Each row of a before or after table is a point. One or more steps were done to the points. Then noise was added and the rows were shuffled. The steps act on columns, c1 being the first. Write out the steps. A step turns or swaps two columns, mirrors them in a line or flattens them onto one, adds a multiple of one to another, or multiplies or shifts one. Angles are multiples of 10 degrees, from the lower column toward the higher: turns from -170 to 170, lines from 10 to 170 but not 90. Use the fewest steps. Two steps may share a column if one is a turn and the other turns, adds or multiplies; they go together, in the order done. Otherwise the lowest column goes first.

Before:
[[  9   0  30]
 [-17 -10  27]
 [-21   1  -4]
 [-21  13  30]
 [ -8  -3   4]
 [  5   2   0]
 [ -1 -15   7]
 [ 12  -7   0]
 [ 10  -2  24]
 [ 12   9  -3]
 [  1   8  27]]
After, 11 rows:
[[-21 -11  58]
 [  8   8  49]
 [ 13   7   2]
 [  5  10  59]
 [ -2 -10   8]
 [-10 -15  -8]
 [  2 -21  56]
 [  2   6   2]
 [ -1  16  -5]
 [ 12  -7  13]
 [ -6   3  55]]
Steps: turn c1 and c2 by 60 degrees; multiply c3 by 2

Before, 13 rows:
[[-27  -5  10  17]
 [-18   6  34  -5]
 [-19 -44  32 -60]
 [  6   1 -14 -39]
 [ -5  -7  28 -25]
 [ -8   0  21  -8]
 [ -2 -13  33  17]
 [  9  -4 -30   7]
 [-21  -6  24 -34]
 [  1  -6 -30 -26]
 [-17 -17  55 -57]
 [ -3 -16  36  13]
 [ 14   9  31 -32]]
After, 13 rows:
[[-37  -6  13   3]
 [-14   2   3   0]
 [ 14  -4  19   1]
 [ 24   3  -1  -1]
 [-37  -4   6   1]
 [-31 -42   2   1]
 [  9 -15 -14   0]
 [ 47   4  -2  -1]
 [ 21  -3   6  -2]
 [ 17  -7 -11  -2]
 [ 27 -17 -14   2]
 [  8 -15 -15  -2]
 [ 33  11 -25   1]]
Steps: turn c1 and c3 by -120 degrees; add 1.5 times c2 to c1; multiply c4 by 0

Before:
[[  7 -17 -15   4  26  -6  -7  -6]
 [ -9 -14 -16  -9   9  13  -7 -22]
 [-23  -3   8 -10  -7 -18  53  28]
 [  5  20   8  11   6   8  33 -13]
 [  9  26  -6  -4  -8 -23  -4 -14]
 [  7   0  16  -8  -6   1   0  14]
 [  8  -3 -17  -5   5  10   9   7]
 [ -7  40  14  -2  -5   1  -8   7]]
After:
[[ 12   7  15  10  11   0 -26 -23]
 [  1  -2  14 -12  -3   5  -4  13]
 [ -7  14  27   2  -1   5   4  10]
 [-14  -3 -20  -5  15  -1  15 -20]
 [  8  -4 -20   1   7 -27   8  -2]
 [  4   1 -18 -10  11   2 -10   3]
 [-27  -2   6   0 -20  -4 -58   8]
 [  4  11   3  -9 -24  -5   9 -12]]
Steps: multiply c4 by 1.3; turn c1 and c4 by -30 degrees; turn c2 and c3 by 20 degrees; multiply c2 by 0.4; turn c5 and c6 by -60 degrees; mirror c7 and c8 in the line at 100 degrees

Before (8 x 9):
[[  2   7  19  -8   9 -10 -35   7  23]
 [-22 -50  46 -20 -32 -23  -2  -3 -12]
 [ -9 -33   1  45 -21  33  15 -37  31]
 [ 13   6 -22  44   5 -15   8  23  37]
 [ 29   2 -26  -4 -27 -14  17 -10  39]
 [ 17 -35  22   6  18  -2  11 -16  14]
 [-28 -36  25   7  19  -6 -29 -33 -20]
 [-22  -4 -16 -10 -34  38   1   4   1]]
After:
[[  6 -20  15  13  11 -15  43   8  33]
 [ -6  -3 -13 -15 -52   8   4  -3   3]
 [ -3  19  21  -8  12  -3 -23  10  14]
 [ 15  -8 -11  38 -40   1  59  -1  44]
 [-10 -45  39 -26   4  40  24  13  25]
 [ 14  29 -12  42  18   2  34  -4  24]
 [  0 -39  11  -3  16 -14 -22   5   6]
 [  2  27 -26   7  -1  29  47  -8  26]]
Steps: flatten c1 and c4 onto the line at 70 degrees; turn c2 and c9 by -40 degrees; add 1 times c9 to c7; flatten c3 and c8 onto the line at 20 degrees; mirror c5 and c6 in the line at 150 degrees

Before (9 x 12):
[[-16  37 -12 -10 -26 -21   6  18   8 -11  15  31]
 [ -7  16  -3   9  11  -6 -10  18  23 -31  -9  29]
 [-10  30  -6  37  -5  14   9   0  28   9   9 -13]
 [ 20 -10 -23  -5  -3   9  20  40  30 -44  33   1]
 [  8  40 -18 -21   8   4 -30 -20   5  -4 -23  19]
 [  2  27 -12  -8 -27  15   8  16   3 -50   0  32]
 [ 23   6  30  37 -24  18  12  22  -4   8 -16 -28]
 [  9  -4  32  -4 -32 -18 -35  -6  20   7  38 -10]
 [ 10  -4  23  -7   0  27 -32  22  -6  -8   2  -4]]
After, 9 rows:
[[  2  34 -14 -17 -25 -20   5 -12   7 -13  15  30]
 [  4  13  29  56 -24  19  11  -9  -3  17 -15 -28]
 [ -1   3  30  -6 -24 -20 -37 -22  16  16  37  -8]
 [-12  29  -6  58  -5  13   9  -2  30 -10   9 -14]
 [ 41  24 -13 -14 -24  15   6 -13   3 -29  -2  33]
 [  9   2  24 -11  -5  26 -29   9  -8  -3  -1  -5]
 [ 47 -20 -21 -10 -12   8  21  10  29  -6  34   2]
 [ 20  16  -6  15   3  -8  -8  15  25 -20  -8  31]
 [  8  33 -17 -33  10   1 -29   1   5   2 -23  18]]
Steps: turn c1 and c10 by 60 degrees; add -0.3 times c6 to c10; add 0.3 times c3 to c2; multiply c4 by 1.6; multiply c8 by 0.4; turn c5 and c8 by 40 degrees

Before:
[[ 22  11  23 -11 -20   1  25  17  11   1   1   0   0 -12]
 [ -5  13  -1 -17  -7   8   3   1   1 -19 -19   5   2   3]
 [ -6  -3  18 -13  -3 -11  15   4  -1  -1  -7   4   0   6]
 [-18 -28  10  11 -10  21  18  25  18   3  28  17   7   6]
 [ -1   5 -13 -24  -6  -4  13  14  10  14   3  16 -20  -5]
 [ 19 -21   3  12  -2 -16  17  -6 -11   8  18 -11 -10   2]
 [ 20   9  -5 -40  -2  -9  11   7  -1   6   8  14  11  -2]
 [ -9 -11  18  -6 -17   7  -2  12  13  -1  15  22  -5 -12]
 [  3 -17   4 -13   8   6  10   3  -8  10  -6  14   7  -8]
 [ 12   1   7  -3   7 -13   8  17  -2  15 -11 -30   3   4]
 [  3   1  23   7  -4  -4   9   4  16  -4  -2  30  16 -20]
 [ -4 -25   9   0  -7   3   0 -30  10   5 -17   7   4  13]]
After:
[[-13 -11 -15 -29  -2  -3  -2  10  10  14  16   3 -11  -5]
 [-18   1  16 -12   0 -11   6   6  -1   0   4  -7  14   7]
 [ -4 -10 -13 -30  -4  -9  19   3  -1   8  13   8  60  -3]
 [-10  19  -6   3   6 -16  25   9 -10   8 -11  17 -29   2]
 [ -8  14   2  -8  -8   6   8   5  -7  10  13  -5  26  -7]
 [ -9  -3  20  13   1  -5  13   5  15  -4  29  -2  21 -19]
 [ -4  -6   3  -1 -16 -11  16   6  -2  16 -31 -12   7   4]
 [ -2  31  10   2  24   3   0  -4   9   6   7 -18   7  12]
 [ -1   0  20  -8   6   7  -2  22  13  -2  23  14  -3 -12]
 [-23  10  14  12 -10  20  -7  37  18   3  18  28   2   6]
 [ -4 -14  -1 -14   5   8  -3  -1   1 -18   5 -19  20   4]
 [-16 -22  11 -10   5   1  36  17  12   1   1   0  11 -12]]
Steps: turn c1 and c7 by 70 degrees; turn c3 and c7 by 20 degrees; turn c5 and c8 by 140 degrees; turn c2 and c8 by -150 degrees; turn c4 and c13 by -30 degrees; multiply c13 by 2; swap c11 and c12

Before:
[[ -2   6  -1  -1   1   0 -12  12  -7  32  10  -3 -11  32  -7   9  -5  40
    6 -10]
 [ -8 -16  -8  21   3  43   2  12  -6 -19  16 -10  13  -4  22   9  -5   3
   -8  23]
 [ -9   2  -2  11  -5 -14 -13   1 -11 -19   2 -33 -54  33  -2   8  -3  -5
   -9  25]
 [-12  -4  -6  15  -1 -12 -11 -31  53  -8   5  -3  15   1   3 -39  -4  -8
    4   9]
 [  3   5  15   4   9 -23   8 -22 -13   8  18   1   1  -2 -17  -8   0 -11
   10  26]
 [ -5   4  -1  11   8 -13 -23   0  -5   6  20  -4 -16  14  -2 -12  -5 -11
    5  11]
 [ 30  -1  13  -8  20 -20 -19   1 -12 -18  -2   0   2   3  22  12  16   6
    7  11]
 [ 13 -16  17  -1   2 -11 -11   6  -3 -17  11   2  15   5  20 -20  -6   4
    8  23]
 [ 14 -36  -9 -10  -5  17 -21  14  -7  -9  18   0  13   2 -12   7   1   4
  -13 -37]
 [  2   3   0  20  -5 -20   4  11  -5  -2  -2  -6   2   6  18  -9  -3  25
  -17 -46]
 [ 21  -5  -8  20  -1 -14  13  11  15   4 -11 -18 -15   2   3  11  57 -15
   -4  18]]
After, 11 rows:
[[ -9 -17  -7  20  46   2   3  21  -6 -19 -11 -11  11  -3  22   6 -26 -15
   -9  22]
 [ 13 -35 -10 -10  17   5 -20  24 -10  -8  -9   0  14   3  -9   7 -20 -18
  -13 -37]
 [ 15 -15  16   0  -8 -12 -11   8  -3 -15  -5   1  14   2  18 -18 -28 -12
    8  23]
 [  3   5  18   4 -20 -13   7 -34 -14   6 -35  -1   3  -3 -15  -8 -20  -9
   11  27]
 [ -2   5  -2   1  -3  15 -13  18  -7  31  62  -3 -11  31  -5   9 -26 -30
    5  -8]
 [ -9   3  -3  10 -10 -10 -14   0 -11 -18 -11 -32 -53  34  -2   8 -23  -1
  -10  26]
 [ -4   4  -4  12  -9  -8 -23  -1  -5  10 -41  -6 -16  14  -1 -11 -24 -11
    4  12]
 [-10  -4  -8  15  -9  -7 -10 -49  51  -8 -17  -3  15   2   6 -40 -24  -1
    4  13]
 [ 31  -2  14 -10  -9 -32 -18   0 -12 -16  11   1   4   5  24  12  -1  -1
    7  11]
 [ 21  -3  -7  20 -16   1  14  18  14   5 -13 -19 -15   3   1  12  37  17
   -6  19]
 [  2   3  -1  18 -19  -1   3  17  -4  -3  47  -5   1   5  16  -9 -22 -11
  -18 -45]]
Steps: add -0.5 times c10 to c5; turn c5 and c6 by -70 degrees; multiply c8 by 1.6; turn c11 and c18 by -120 degrees; multiply c11 by 2; shift c17 by -20

Before, 12 rows:
[[-10   6   1 -34   7 -22   9 -13 -36 -15  12   1   0 -25 -26  14 -28   4
   -3  24  -9  -5  11 -28]
 [ 29  45   1  -6   0  30   4  36  25 -40 -34  14   6   4  16 -19 -29 -11
  -18   1  -8  -4  60 -24]
 [  4  13  12  32   6  24 -25  37 -19  19 -20 -26  12  -6  31 -24   1 -14
    3   8  18   9   3  -3]
 [-13 -14 -30  26 -18  11  20  -1  -5 -37  28   8  15  -6 -22 -12  23 -19
   -9  12   3  44  25 -42]
 [ -1  11  -3  28 -26 -14 -25  20   8 -43   2 -35  33 -30  14  31  27  36
    7 -10 -15   7  28 -29]
 [ 28 -16 -23  16  22 -38 -14  35 -38  11  -4 -20   2  23  -2  29   6 -28
  -13 -34 -25 -19  10 -28]
 [ 30  14   4 -26  12 -25 -25  -5 -23  -3  -7  34  15  10  32  11   2  18
  -12  29  32 -23  17   7]
 [-33   9  28  -8   9  21  34  35  -2 -33 -13  31  34  21  17  39 -31 -10
   45  15  -5 -20  16  28]
 [  0   0 -20  26 -42  33   0 -11  27 -11  -2   8 -23  30  18 -33  23 -22
   39 -27 -34  12  -7 -31]
 [ -4  42   8 -19   9 -29  29  38  10  22 -41 -31  18 -10 -29   4  12   7
   50 -24  24  -8   7 -13]
 [-23   8  25   3  -3 -33   6   6   3 -18 -24 -19 -12 -24  15 -21 -17  14
   -1 -13 -25 -17  -4  -9]
 [  9   5 -20 -24 -39   8  -7   8 -20 -32 -24   0 -34  27   7   1  22 -11
  -18 -23 -21 -21  12   6]]
After, 12 rows:
[[-10   6   1 -31   8 -28   9 -11  21  -9 -31   2   0  31 -20  18 -23   2
   -6  12  -5  13  -6 -28]
 [ 11   2 -23 -25 -40   7  -7   9  32 -32   6  -1 -32 -35   3  17   4 -10
  -15 -12 -16 -28 -22   5]
 [ -1   0 -21  28 -43  17  -1 -12 -19 -26  17   7 -24 -35  34 -27  25 -21
   39 -18 -23  -7 -19 -30]
 [-24   9  25   6  -6  13   5   3  13 -26  19 -23  -9  17 -34  -7 -23  14
   -2 -21 -15  -2 -20 -10]
 [ -1   6  -4  29 -28  17 -24  20 -10 -23   6 -37  32  23 -15  47  28  38
    5 -22 -13 -12 -13 -26]
 [ 31  41  -2  -3  -1  15   5  37   0 -43  40  10   8  -5  31   3 -26 -14
  -18   3  -3  18  18 -25]
 [-34   9  28  -8  11  14  31  35   8 -10   5  35  34 -14  21  50 -34 -11
   44  23  -2   4 -17  26]
 [ 27  14   4 -27  12  31 -27  -5  21   2  -8  34  15  -1 -27  12 -13  16
  -10  28  27 -18  12   7]
 [  2  14  12  34   6  30 -25  36  27   3   7 -27  14   9  25 -28   7 -15
    6   6  12   7  22  -2]
 [ 27 -17 -24  20  21   0 -14  36  29  23 -22 -18  -2 -31 -38  21  -7 -30
  -12 -24 -17 -16  20 -27]
 [-15 -17 -31  26 -17 -21  19  -2 -16 -38 -24  11  15   9  10   7  45 -18
   -7  10   1  20 -13 -41]
 [ -2  42  10 -17   9 -27  30  37  15  18  39 -29  19  -1 -32  -9   7   9
   52 -26  19 -12  25 -12]]
Steps: swap c6 and c15; turn c9 and c11 by 140 degrees; add 1 times c10 to c23; turn c10 and c16 by -30 degrees; mirror c14 and c20 in the line at 80 degrees; turn c17 and c22 by -40 degrees; multiply c21 by 0.7

Before, 12 rows:
[[-24   5   2  15  19   3 -25  -8 -29 -14  11 -33  -4   2 -13  12  -4   7
  -21   6   9 -17  21   4   0 -13   8  -9  -9 -48  28  -3 -14 -32   4  23
   -9 -10  14  31 -15  18 -26  55   9 -29  -9   7]
 [ 21  13  25  -1 -22  -5  -9  -2  -1   6  12   3  11  11  35 -10  18   3
  -15 -26   4  12  -6   4  20  -9   4  16 -14  -5 -28   4 -17 -22   6  17
   -7  21   0 -31   3   2  23 -20   4  11  -6  21]
 [ -9 -15  22 -18 -17   3 -23  24 -13   3  15   4   5  31  29 -20  -4  -8
   -7 -49   9  18   2  12   7  -7   4   3   9   1 -21  -4   0   2   4   8
   25   1 -16 -18  13  33  13 -26  -1  15  -4  -6]
 [-14   1  31   9  -6   7  -7 -15 -25  18  24   4  29  16  33  -7   9 -22
  -14 -41 -25  12 -30   1  14 -21 -17   6  13  -7 -29  -7   7  -1   9  -1
   33  -5  -1 -16  10   6   5 -22  13  21  15   3]
 [-11   2  14  23  15  -1   6 -11  -2 -11  -5 -60  -9   8   6  -4   9  -8
   16  -4  11 -18  24  29  -7  -3  12   4 -10   1  20  -7  -7 -49  -3  16
  -23 -10  -6  37  -1  -5 -26  21   7 -16   7  15]
 [-21  -1 -23  14   4  15 -25   4   5 -15 -34 -43  -5  -5  -5   6   9 -10
  -10  13  16 -18   8   8 -10 -19  -5  -3   7 -39  11 -17 -14 -46 -16   9
  -37   2   6  49 -11  -1 -44  20  14 -11   7   9]
 [  6  -2  31   3  -7  -8  -3   6  11   8  21  -3  16  13  10  12 -23 -11
    4 -38  11  -3 -14   9  11   5 -24  10   3 -14 -42  -2   2  -9   2   2
    5  -9  -6 -22   1   5  34 -35   5 -15  -8  16]
 [ 11   4  32  15 -16  28  13  42  28  17 -31  -6  -3 -14   9   5 -28 -30
   -7  16   6   2   4  40  -7  27  14   0  -3  28  46  35 -37 -22  -6 -18
   -6  21  18   9  -3  -7 -23   7   4  15 -30   6]
 [  6   1  24   4 -19  12 -10  -1   7  37  10   7  29  20  16 -10   3   9
   -2 -36   0  -4  -3 -15  38   2 -11  -7  -2   6 -40  -4  -6 -15   2  12
    9 -14  -2 -23  28  14   3 -16  -1  -5   8 -20]
 [ 10  -2  24  -4 -34  16  21  32  22   4 -12   2   4  -5   6  -5 -17   0
   22  37  15  -8   5  37 -14   6   8   2  -8  28  43  10  -8   0  18 -25
  -38  15  13   8  -4 -28 -39   8   1  -4 -43  13]
 [ 22  -3  28   9   8   1 -21  12  -3  17  24  -5  16   7  45  -9 -14   4
    8  -2  -6   7 -30   1  26 -17   3   1   5   2 -24  -6  -2  -4 -14   5
   14  10   6  11  23  18  14 -32  -8   5   7  -5]
 [  9  16  35  24  -6   4 -31  -4  21  12  13   4  38  12  28 -16  17 -17
    3 -33  -5  11 -18  -8  14  -4  13  11   0  -2 -38  -9  26   4  17   4
   24  -7   3 -27  15  33  31 -53  -2  23 -14 -12]]
After:
[[-14  -3  29   4  -3   3  -7 -14 -28  20  24   6  30  16  34  -9   8 -22
  -15 -41  -5  12 -29  -2  -3   1 -18   3  12  -6 -31  -8   8  16  11  -2
   29   7 -20 -21  11   6   6 -37  15  20  15   4]
 [-22  -3 -24  15   0  15 -26   7   3 -13 -34 -42  -7  -4  -4   6   9  -8
  -10  10  -1 -17   9   6 -46  -5  -6  -4   8 -39  12 -18 -15 -12 -15  10
  -37   1 -21  50  -7   0 -46  26  14 -10   4   7]
 [  9  -4  30   5  -6  -6  -1   4  12   8  19  -5  16  14  11  13 -24 -10
    1 -39  33  -5 -14   9 -10   6 -25  10   3 -13 -39   0   3  10  -1   3
    5   9   8 -26   4   3  31 -21   6 -14  -6  19]
 [ 10  -2  25  -5  24  16  21  33  19   5 -16   2   3  -6   5  -5 -19   0
   23  40   7  -8   4  36   0 -13  10   2  -8  27  44  11  -8 -17  17 -24
  -37  25   7   5   5 -26 -41  17   2   0 -44  12]
 [ 10  16  34  24  -5   4 -33  -3  24  10  13   4  38  14  27 -15  18 -18
    3 -33  31  12 -17  -7   5  -5  12  12   0  -4 -39  -7  27  14  15   4
   23   4  -5 -26  18  31  30 -41  -3  23 -14 -10]
 [ 24  11  24  -2  25  -6 -10  -1   0   6  11   3  10  12  37 -11  17   3
  -17 -25  17  13  -5   6 -20   0   5  16 -13  -7 -28   3 -16  19   3  16
   -5  12  -9 -32   9   0  23 -14   6  10  -5  22]
 [  5   0  25   6  -5  12 -11  -1   8  37  11   6  29  19  15 -10   5   8
   -2 -37   7  -3  -2 -15 -16   0 -11  -5  -5   7 -39  -4  -5  38  -1  15
    8  13   2 -23  35  14   4 -11   0  -3   9 -17]
 [ 15   4  32  17  22  27  13  41  26  18 -32  -4  -6 -15  10   6 -29 -30
   -9  17  -1   1   2  41 -23 -19  15  -1  -2  28  47  36 -39  -8  -7 -20
   -3   6  26   9   0  -9 -21  10   5  15 -32   6]
 [ -7 -14  22 -17   6   4 -24  25 -13   0  15   5   5  33  27 -17  -6  -9
   -6 -49  23  16   3  12   2  15   4   0   6   3 -22  -2  -1  10   5  10
   24  12  -8 -19  15  34  12 -15   0  14  -3  -4]
 [-22   4   0  12 -15   2 -24  -9 -27 -15   8 -31  -4   4 -12  14  -4   8
  -22   8 -29 -19  21   0 -29 -13  10  -8  -9 -49  28  -2 -12   2   4  21
  -10 -10 -14  32 -19  17 -24  46  12 -30 -13   8]
 [ -9   3   9  22 -15   2   6 -12   1 -12  -7 -60 -12   7   7  -6   8  -8
   18  -6  -4 -17  23  29 -51   8  10   5 -13   0  22  -6  -7  -7  -1  19
  -22  -9  -3  37  -2  -7 -27  24   6 -14   4  15]
 [ 23  -2  29   8   6   0 -21  12  -4  17  23  -5  16   6  44 -10 -16   7
   10  -2  16   4 -29   2  -3  -7   3   1   5   1 -25  -7  -2  26 -17   6
   14 -18 -16   9  20  21  15 -27  -6   4   7  -6]]
Steps: turn c5 and c38 by -110 degrees; turn c38 and c41 by 20 degrees; turn c21 and c44 by 40 degrees; swap c25 and c34; turn c26 and c39 by 90 degrees
